Each row is a point. Examples show where two turns around zero, p and q, send a point. Write where each new point lands after one turn and then the other. Backwards means that the second turn is done in reverse. Each puzzle has new turns, and all numbers are rounded.

Turn p:
[  3  15 -32] -> [ 23  19 -19]
[ 16 -12   1] -> [-5 12 15]
[-35  47  33] -> [-23 -42 -47]
[-29 -38  -4] -> [ 24 -27  31]
[68 11  1] -> [-33  60   2]
[-23 -25   2] -> [ 14 -24  20]
Turn q:
[ 50 -60 -22] -> [ 10 -79  17]
[-2 37  8] -> [18 32 -9]
[ -9 -28  -9] -> [-23 -21   2]
[-14   1 -24] -> [-13  -4 -24]
[-34   8   6] -> [-24  25  -5]
[ 8 42 40] -> [31 46 19]
Where do these land?
q, then p: [-4 29  6] -> [ -4  17 -24]
q, then p: [-12  38 -32] -> [ 33  31 -23]
q, then p: [-26 -28  36] -> [-20 -48 -10]
q, then p: [ 42 -39 -10] -> [-10   0  57]

Turn p:
[ 17 -11  -7 -42 -20 -22] -> [-16 -49   4  19  -8  -7]
[ 15 -13  -6 -16  40  20] -> [ 11  -7 -11  12  41  23]
[-36  -1  -5  -1   2  30] -> [ 31   4   7 -29  14 -11]
[-38  31   5 -15 -13  -7] -> [-10  -8  -6 -40  -4 -32]
[ 26  -6 -17  19  25 -36] -> [-13   5 -34  22 -17  34]
[ 13 -19  17  19 -24 -22] -> [-15   5  24  13 -33  13]
[ 6 36 21 -1 -3 -6] -> [-33  15  -4  -5   6 -21]
[-21 -23 -12  18  13  18] -> [ 36  10   2 -13   2  18]
[ 17   5   4  20 -20  24] -> [  8  25  17  21  -2 -17]
Turn q:
[ 13 -12  14  37 -12 -22] -> [  5  -9  10  28 -39   3]
[11  4 12 37 13 -3] -> [  8   1 -21  17 -31  10]
[  5 -19   7  20  24 -23] -> [ -7  11  -8  40 -11   6]
[-41 -13 -32 -23   9  25] -> [ 10  30  -2 -16  39 -36]
[  7  36  19 -22 -21  -9] -> [-16 -11  17 -34  -6  29]
[ -8 -18  -1 -19   4  24] -> [ -9  -4 -10  -7  21 -26]
[ 14  22 -19 -30 -15   9] -> [ 10 -17  11 -28  27  15]
Where do these land?
q, then p: [ -7   3  22 -14  -7 -27] -> [  0   7  20 -30   6 -12]
q, then p: [ -2 -30 -16   6  -8 -27] -> [-20  34  10  -2 -11  14]
p, then q backwards: [-21  17   1  -7   4  11] -> [-13   3  -7 -12  -5  23]
q, then p: [ 11 -11   0 -10  22 -18] -> [ 16  25  -6 -12   4   7]
p, then q: [ -4  17 -10 -12   1 -18] -> [  9  11  18   8  14 -10]
q, then p backwards: [ 5 -7  2 49  2 -3] -> [ 11  -9 -35  22 -23  -9]
p, then q: [ 15  14  -1   2 -12 -15] -> [ 10  15  17  -1 -13  -6]
p, then q backwards: [  4  -3   3 -13  -2  97] -> [-19 -33 -87 -23 -11  -1]
